Each row is a point. The points of each table are mixes of a few directions, plus a little noise. How many directions does each table use, and how many do they share? Where both have some left over, give the other angles between the two spaces (their principal angles), to ten degrees, smallest first.
In the rows, zero is written as 128.

First (7 x 3)
[[121  57 108]
 [186  73 112]
 [106 224 154]
 [152 195 146]
 [132  52 106]
 [ 96 142 132]
 [100 154 136]]
Second (4 x 3)
[[128 136  97]
 [127 155  28]
 [129 108 201]
 [129 112 186]]
Directions: first 2, second 1, shared 0; angles 90

First (8 x 4)
[[189 196 205 105]
 [ 97  93  88 140]
 [111 109 106 134]
 [122 121 121 130]
 [127 127 127 128]
 [185 192 201 107]
 [ 95  91  86 140]
 [ 98  94  90 139]]
Second (8 x 4)
[[137 113 153 135]
 [121  46 160 160]
 [161 249 122  82]
 [114 126  99 130]
 [112 161  79 112]
 [127 153 114 117]
 [126  61 164 154]
 [126 115 132 133]]
Directions: first 1, second 2, shared 1

First (6 x 6)
[[191 119 103  16 116 104]
 [149 161 160 116 136 120]
 [140 106 113 168 133 139]
 [ 58 108 149 162  80 193]
 [142 202 185 182 184  90]
 [ 88  73  57 124 118 119]]
Second (6 x 6)
[[114 163 139 118 151  91]
 [148  81 112 142  96 181]
 [136 104 118 133 113 153]
 [117 150 137 121 144 105]
 [ 87 226 160 100 195  18]
 [162  49 100 150  74 219]]
Directions: first 4, second 1, shared 1

First (8 x 8)
[[176 148 202  46 129 191 104 137]
 [152  95  80 167  78  82 180  92]
 [142 122 128 104  83 159 128 121]
 [152  92 127  14 136  81 126 120]
 [159 135 113 213 183 113 170 122]
 [ 30 153 112 113 191 184  61 181]
 [ 73 143 117 157 147 134 102 146]
 [139 131 144 213  81  75 155 102]]
Second (7 x 8)
[[109 134 102 235  78 123 152 112]
 [123 141 154  87  91 196  99 138]
 [168 128  88 225 167 153 188 117]
 [172 119 153  56 200  96 131 134]
 [ 98 157 184 172  70 104  99 126]
 [144  91  94  50  78 139 136 113]
 [ 84 125 122  70 213  84  91 157]]
Directions: first 5, second 5, shared 5

First (9 x 9)
[[123 131  99 110  71 170 144  52 193]
 [143  32  88 108 119 104  98 232 133]
 [ 97 159 152 183 189  80 137 238 100]
 [109 174 166 205 182 103 118 163 124]
 [104 168 120 120  95 149 168  90 174]
 [144 131 137 166 169 140  95  85  79]
 [ 94 158  86 107 139 147 180 132  60]
 [193  99 185  49 112 119  94  64  92]
 [144  99 117 103  76 144 119  93 197]]
Second (10 x 9)
[[182 191 167 106 147 183 141 105 136]
 [182 190 144 101 161 177 138 111 144]
 [155 159 154 118 135 157 135 116 131]
 [ 67  61 128 162  80  79 121 143 105]
 [173 176  89  97 186 154 128 125 157]
 [140 144 172 131 111 150 137 116 118]
 [206 215 133  88 187 194 138 107 155]
 [ 64  61 173 171  51  89 127 133  91]
 [ 67  53  48 147 126  54 108 162 130]
 [ 44  30  72 162  94  43 108 161 115]]
Directions: first 5, second 2, shared 0; angles 40, 80

First (10 x 11)
[[120 124  48 249  62 184 202 210  61 217 225]
 [128 129 120 140 122 133 135 136 120 137 138]
 [130 128 151  94 147 111 106 106 147 103 102]
 [132 130 161  79 154 105  97  95 155  92  88]
 [129 128 141 109 140 119 116 115 140 114 113]
 [130 128 132 120 132 125 122 123 132 123 122]
 [129 127 137 115 135 122 119 118 133 120 117]
 [128 130 144 103 143 116 112 113 142 110 108]
 [128 125 115 146 118 136 139 141 116 142 143]
 [129 127 130 124 131 127 126 126 130 125 125]]
Second (11 x 11)
[[131  64 197  96 110  89  85 100 119 138 135]
 [157 105 148 115 145  82 132 129 139 120 126]
 [ 98  85 129 107 145 136  93 115 117 119 154]
 [132 109 102 126 128 139 144 123 118 164 178]
 [175 114 151 112 141  75 145 124 146 131 124]
 [130 184 104 181 106 149 161 166 124 124 100]
 [ 86 138  88 158  94 196 131 135  96 165 167]
 [164 124 126 124 175  75 145 149 152  88 106]
 [107 151 130 129 144 135 108 135 137  82  85]
 [ 89 137 108 113 122 180 108 103 120 139 144]
 [138 198 123 146  98 153 155 129 139 137  89]]
Directions: first 1, second 5, shared 1

First (9 x 11)
[[ 62  85 142 111 129 111 172  91 152 137 129]
 [159 148  90 170 109  96 115 156 133 189 165]
 [154 106  96 162 139 136 122 159 172 138 133]
 [104 168 170 128 134 125 168 100  68  82 145]
 [146  81 127  82 140 121  88 149 162 208 133]
 [127 122 163 130 136 128 169 144 144  82 122]
 [106 184 162  74  76 149 112  89  72  36  44]
 [100  92 116 150 160 152 149 111 153 101 129]
 [193 163  86 144 134 136  53 155  92 179 153]]
Second (8 x 11)
[[156 249 180 105 104 123 134 122 113 118 127]
 [104  68  95 147 143 121 134 104 104 130 124]
 [138 189 132 106 142 134 127 102  68  71 150]
 [ 81  21 163 144 167 146 137 125 100 165 125]
 [ 93  51  98 162 135 110 144  94 107 161 106]
 [164 188 123 106 111 134 112 159 167 101 141]
 [163 190 128 104 113 135 113 157 161  99 142]
 [125  67 105 149 110 121 124 160 203 178 109]]
Directions: first 6, second 4, shared 1; angles 30, 40, 50

First (10 x 12)
[[136 103 115 106 150  75 193 147 136 143 156 121]
 [130 105 113 102 148  75 186 153 135 143 155 120]
 [ 73 139  89 116 141  94 141 168 142 109 136 120]
 [165 140 180 155  88 215  43  82 109 145  85 145]
 [125 138 142 133 108 162  77 127 125 135 105 134]
 [134 141 119 157 140 138 146  94 124  83 135 120]
 [ 41 163  94 125 119 135  67 178 141 103 106 131]
 [230  68 174 103 134  98 198 101 116 196 152 125]
 [140 163 157 176 100 216  49  74 111  98  91 139]
 [101 118  94 108 151  72 179 159 140 123 153 118]]
Second (9 x 12)
[[ 89  85 160 139 132 147 146 134 184 119 113 138]
 [132 145 158 148  91 102 144 154  56 108 123 126]
 [134 191 126 165 135 101 142  78 147 110 100 159]
 [ 27  31 122 147 121  98  88 163  86 106 134  83]
 [146 124 109 102 144 148 119 124 152 148 141 124]
 [249 161  91  34 169 217 132 116 214 201 167 140]
 [108 106 137 134 112 116 123 152  90 119 132 113]
 [155 183 135 148  99  92 137 131  49 112 123 132]
 [112 126 114 134 150 130 121 100 174 128 119 136]]
Directions: first 3, second 4, shared 0; angles 50, 60, 90

First (11 x 14)
[[163 191 122  48  89 152  92 131  92 174 169  75 168  87]
 [111 124 107  87  67  95 126 123 107 138 109 134 131  84]
 [131 141 121  97 101 124 119 127 114 142 130 118 138 105]
 [197 210 155 104 184 211  90 140 121 165 207  55 170 151]
 [132  99 163 235 241 163 150 133 178  86 134 148 101 215]
 [ 78  59 115 169 109  73 161 120 145  92  71 186  91 129]
 [ 78  79  98 111  55  59 147 118 118 115  71 172 107  85]
 [120 123 122 121 113 117 129 127 124 128 119 134 126 117]
 [161 157 152 150 188 177 117 136 140 131 165 101 138 166]
 [122 107 139 174 168 133 142 128 149 106 122 144 113 162]
 [114 119 117 113  96 105 130 125 119 129 112 138 124 106]]
Second (10 x 14)
[[194 169 155 150 152 157 112 102 130 113 166 131 145 133]
 [139 150 123  98 187 176 140 168 142 153 146  88 152 167]
 [ 64  87 120 138 124 114 140 153 132 129 101 127 109 147]
 [240 180 176 184 123 139 103  56 126  75 175 172 144 108]
 [121  91  57  95 196  91 175 135 163 171  71 136  98 111]
 [110 152 129  87  57 121  82 122  84 160 148  91 136  80]
 [112 140 128 100 142 159 126 163 125 150 142  91 144 151]
 [109 121 151 121   7  98 127 119  96  73 118 173 149 105]
 [ 61  45 109 188 146  73 161 123 155 105  64 176  70 140]
 [129 145 132 119 148 153 113 139 124 150 149  95 134 137]]
Directions: first 2, second 5, shared 2

First (9 x 18)
[[108 124 154 157 133  93 135 146 127 139 145 123 116 116  90 135 151 133]
 [154 133 113 136  63 126 105 133 110 157 148 169 109 143 133 112 151 131]
 [174 119  29  61 209 180 145 159  95  90 109  68 249 123 168 162  96 102]
 [141 111 222 148  93 106 162  79 208 160 104 136  63  82 164  83 114 111]
 [ 99 138 145 152 105 113 108 127 118 132 143 153  91 146  98 127 146 147]
 [ 90 145  84  86 202 179 116 113 110  64  98 102 165 164 134 162  84 144]
 [138 127 155 118 108 144 135  90 163 132 105 139 101 121 166 104 105 123]
 [151 118 118 159 101  85 129 179 100 166 170 132 141 111  90 132 178 119]
 [ 96 139 134 137 138 126 117 126 122 114 130 132 114 145 106 138 129 143]]
Second (11 x 18)
[[129  99 213 122 151 106 188  97 211 120 107  95 105  84 156 115  86 111]
 [149 149  24 113  62 150  63 175  33 121 184 184 159 207 106 149 161 154]
 [122 136 131 139 144 133 124 119 129 140 109 122 123 110 127 120 136 122]
 [115 145  96 141 142 139 103 134  96 139 119 131 134 132 111 131 152 133]
 [152 135 102 123  95 144 109 126 112 145 128 149 126 135 145 114 139 125]
 [ 58 138 132 152 213 111 128 149 107 102 123  86 142 124  63 164 141 145]
 [154 139  59 112  68 142  85 158  69 126 170 173 148 183 124 138 146 143]
 [132 110 202 131 151 119 174  88 203 139  89 100 102  72 162 102 100 106]
 [119 105 200 126 159 106 179 106 194 115 114  95 112  91 141 125  94 118]
 [124 111 138 108 115 106 145 154 131  88 173 131 140 163 112 157 100 143]
 [153 143 110 136 107 154 108 101 124 172  94 144 115 102 161  91 150 111]]
Directions: first 4, second 3, shared 2; angles 90

First (8 x 20)
[[ 92 164 157  83  97 188 131 138 104 159  74 108 177 120 112  94 150 122
  122 120]
 [105 131 109 110  68 125 101 123  65 178 152 124 162 178  89 186 125  88
   62 155]
 [174  73 135 148 160 105 176 152 134  41 140 169  78  85 150  94  91 200
  141  59]
 [114 186 112 113 113 131 113 123 127 199 110 149 138 105 141 141 116 118
  129 132]
 [140  59 180 154 171  87 161 196 149  39 134  85 105  42 223 115 120 216
  170  48]
 [137 128 134 170 149 103 130  70 168 162 162 135 101 200  69 125 157 114
  117 192]
 [136 107  73 136 115 124  94  95 104 113 169 128 128 203  79 181 123  54
   94 185]
 [122 178 122 113 154 161 122 125 172 133  83 124 133  93 153  88 136 113
  186 133]]
Second (9 x 20)
[[122 137  73 111 111 128 127 167  92 107 136 112 144 106 137 170 119 111
  131 166]
 [116 103 165 152 107 108  51 124 123 185 166  74 134 164 174 176 156  89
  105 131]
 [211 186 117 120 160 217 107 136 186 124  57 211  69  70 168   7 137 143
  212  94]
 [ 78 130 213 132 113 156 132  32 156 162 165  95 132 151  91  70 123 128
   71 110]
 [112 106  72 121 127  78 139 167  90 101 135 110 159 143 119 215 118 106
  127 156]
 [ 52 126 197 130  66 154  98  72 102 183 218  28 151 135 128 134 127 106
   33 165]
 [147 118 134 134 138 109 163 149 127 120 111 158 114 120 121 116 131 175
  136 112]
 [174 129  89 125 155 106 184 187 125  90  81 192 110 103 117 121 126 184
  173 112]
 [138 118  89 122 169  99 151 120 151  86  85 170 138 157  94 144 116 111
  168 106]]
Directions: first 6, second 5, shared 2; angles 50, 60, 60

First (11 x 24)
[[ 39  91 157 129 118 139 116 151  72  92 124 130  59 157  74  43 198 205
  111 175  88 159 189 152]
 [198 157 105 127 136 119 138 110 172 156 131 126 182 105 170 194  74  68
  141  91 160 104  81 110]
 [128 128 128 128 128 128 128 128 128 128 128 128 128 128 128 128 128 128
  128 128 128 128 128 128]
 [223 167  97 127 139 116 141 104 187 166 132 125 201  97 185 218  54  47
  146  78 171  95  64 103]
 [ 53  97 153 129 119 137 118 147  81  98 125 130  70 153  83  57 187 193
  114 168  94 154 179 148]
 [ 79 108 144 129 123 134 121 140  97 109 126 129  90 144  99  82 166 169
  119 154 106 144 161 141]
 [ 77 107 145 128 122 134 121 141  96 108 126 130  89 145  97  80 167 171
  118 155 105 145 162 141]
 [243 176  90 127 141 114 144  99 200 174 133 125 217  90 197 237  38  29
  150  67 180  88  50  98]
 [194 155 106 127 135 120 137 111 169 154 131 126 179 106 168 190  77  72
  141  93 158 106  84 111]
 [ 44  93 155 129 119 138 116 149  76  95 125 130  64 156  78  49 193 200
  112 172  90 157 184 150]
 [129 129 128 128 128 128 128 128 129 129 128 128 129 128 129 129 127 127
  128 127 129 128 127 128]]
Second (8 x 24)
[[230 171 132 159 182 156  91 102 135 155 143 120 187 189 176 149 108  83
  151 141  69 112  71 113]
 [ 90 143 136 146  90 172 158 141 129 138 130 135 119  61 111 132  97 113
   87  90 230 143 199 122]
 [ 88 179 157 103 114 130 131 103 147  81 121 102 124 100 133  96  93  98
  108 115 183 121 185 121]
 [130 114 113 137 115 134 144 143 128 149 128 145 127 103 122 150 124 132
  125 111 152 132 126 128]
 [123  58 113 185 105 166 148 164  94 190 156 156 109 130  92 145 163 148
  105 135 139 162 123 132]
 [  7   7 139  85  45  15 174  87 167  87 184  99  87 150 114 120 159  78
   95 159 163 148 107 117]
 [163 170 141 127 182 151  80 131  94 112 103 123 130 179 134  85 152 174
  157 160  41 118 128 143]
 [198 185  93  76 189 108  98 152 128 111  57 142 141 115 148 140 129 201
  198 108  49  88  91 147]]
Directions: first 1, second 5, shared 1

First (10 x 32)
[[ 99 136 118 108 115 129 134 117 122 127 116 121 145 111 126 124 114 119
  141 142 135 143 133 137 132 130 117 152 136 111 127 131]
 [ 91 138 115 102 112 129 136 114 120 126 111 119 150 106 125 123 111 116
  146 147 138 148 135 139 133 130 114 159 139 106 127 132]
 [249  96 171 214 182 124 104 173 154 135 182 156  57 198 137 146 184 167
   73  68  97  63 105  91 112 120 174  27  93 199 133 117]
 [111 133 122 115 120 128 131 122 124 127 120 124 138 118 126 125 120 122
  136 137 132 137 132 133 130 129 121 143 133 118 127 130]
 [138 125 132 135 133 128 126 132 130 129 133 130 122 134 129 129 133 131
  123 123 125 122 126 125 127 127 132 120 125 134 129 127]
 [158 120 139 150 142 127 122 140 134 130 142 135 110 146 130 133 142 138
  115 113 120 112 123 119 124 126 139 103 119 146 129 125]
 [ 78 141 110  92 105 130 138 109 117 125 105 116 158  99 125 121 104 112
  151 153 141 155 138 144 135 131 109 170 143  98 126 133]
 [ 88 138 114 101 110 130 136 113 119 126 110 118 151 105 125 122 110 115
  146 148 138 149 135 140 133 131 113 161 139 105 126 132]
 [161 119 140 152 143 127 122 141 135 130 143 135 108 147 130 133 144 138
  113 112 120 110 121 118 124 126 140 101 119 148 129 125]
 [107 134 121 113 119 128 132 120 123 127 118 123 140 116 127 125 119 121
  138 138 133 139 132 134 130 129 120 146 134 115 127 130]]
Second (11 x 32)
[[130 134 130 122 116 120 124 126 120 136 124 124 123 119 133 130 131 123
  134 128 123 137 129 137 130 125 120 134 133 124 130 131]
 [129 103 117 145 167 168 145 137 145 106 139 156 159 172 112 137 109 161
  117 137 148  85 118  97 120 122 159  98  90 145 136 110]
 [129 110 151 139 124 114 110 149 129 113 153 108 143 113 125 112 128  97
  122  91 141 116 132 122 104 164 137 128 161 143 100 140]
 [135 130 142 117 100 114 109 135 104 140 136 118 137 121 135 132 123 118
  146 115 125 135 132 145 123 134 123 128 145 132 127 129]
 [126 131 134 137 130  99 136 139 143 123  99 127 103  72 136 136 158  84
  119 130 144 129 121 120 113 120 100 163 131 107 116 162]
 [128 140 130 120 112 115 122 122 120 139 123 118 116 115 134 125 133 120
  134 128 118 146 132 141 134 128 117 138 140 121 128 132]
 [131 147 134 112  97 102 117 122 109 149 115 115 109 100 141 132 139 111
  143 129 115 156 133 152 135 122 104 148 145 114 131 138]
 [136  92 119 150 172 168 151 152 144 100 126 175 168 161 113 159 113 154
  120 144 168  64 107  87 104 106 155 100  68 141 142 119]
 [134 100 126 133 147 174 125 136 121 114 166 147 181 199 111 130  89 176
  132 121 137  90 126 113 123 138 174  77 106 162 138  93]
 [110 160 102 120 136 136 142  84 146 140 120 113  87 144 127  98 134 155
  113 149  87 173 141 139 172 127 123 135 135 115 135 115]
 [121 161 124 114 105  98 126 105 126 149 106 105  83  92 141 116 150 109
  129 136 102 176 137 153 149 124  97 160 153 104 126 142]]
Directions: first 1, second 4, shared 0; angles 60

First (8 x 32)
[[173 142 128  97  59 140 177 249 118 166 121 102 101  64 174 100 169 172
   59  66 143 154 203  69 180  72  98 144  65 204 122 105]
 [127 105 134 129 148 130 146  97 125 126 109 114 121 127 141 143 106 104
  152 154 125 135 111 165 106 146 140 125 119 105 134 141]
 [139 161 164  88 109  97 151 147 149 149 119 111  90 142 173  97 122 145
  101 127 135 143 119 123 114 109 100 112 143 113 139 100]
 [119 108  81 188 148 141  84 116 118  96 159 176 183 125  65 150 144 118
  142 111 123 113 132 106 151 134 146 144 132 157 113 150]
 [149 110 125 145 143 104 151 122 139 122 120 139 125 120 147 130 115 107
  130 129 132 153 110 140 114 120 122 126 119 128 132 136]
 [151 111 117 169 162  74 136 100 155 104 134 169 138 139 135 128 109  95
  133 129 132 158  82 136 103 117 117 121 143 120 134 137]
 [119 141 148 103 123 128 132 121 131 138 120 110 111 140 141 121 121 134
  129 142 127 123 123 139 117 134 125 120 138 108 133 119]
 [ 46 145 130 107 132 209  49  73  90 124 142 103 158 167  49 156 137 149
  177 167 106  45 146 147 139 193 175 131 164  89 117 135]]
Second (8 x 32)
[[162 138 115 133 123  65 119  84 125 134 152 162 145 126 108 148 178 114
  148 132 128 138  99 207 103 190  76  97 182  96 122  96]
 [109 121 124  96 143 157 141 129 122 115 118 115 139 145 147 111 126 155
  126 123 131 137 121  76 135  94 161 127 110 132 107  91]
 [108 120 114 111 127 172 127 115 151 111 108 130 136 142 134 142 112 140
  128 111 137 133 126 109 139  95 159 126  65 128 112 157]
 [147 128  91 129 128 113 111 132 148 110 105 158 129 124 118 152 114 113
  139 102 154 176 123 165 102 130 135  99 118 101 132 155]
 [110 119 133 130 118 175 126 132 161 142 100 130 121 138 130 162 102 120
  136 106 133 117 149 128 159 107 137 124  26 153 142 230]
 [113 136 155 156 119 139 128 135  97 105 171  87 113  98 127  70 115 137
   80 177 100  76 132  78 126 109 150 204 214 132 119  59]
 [153 141 164 149 127  58 138 119  87 163 177 120 127 115 121 104 180 119
  130 169 101  94 119 162 122 195  63 135 232 132 140  59]
 [123 120 130 120 139 146 133 177 133 144  93 123 113 135 141 134  98 124
  136 106 141 154 154 100 139 105 142 112  77 149 153 178]]
Directions: first 4, second 5, shared 0; angles 50, 60, 60, 80
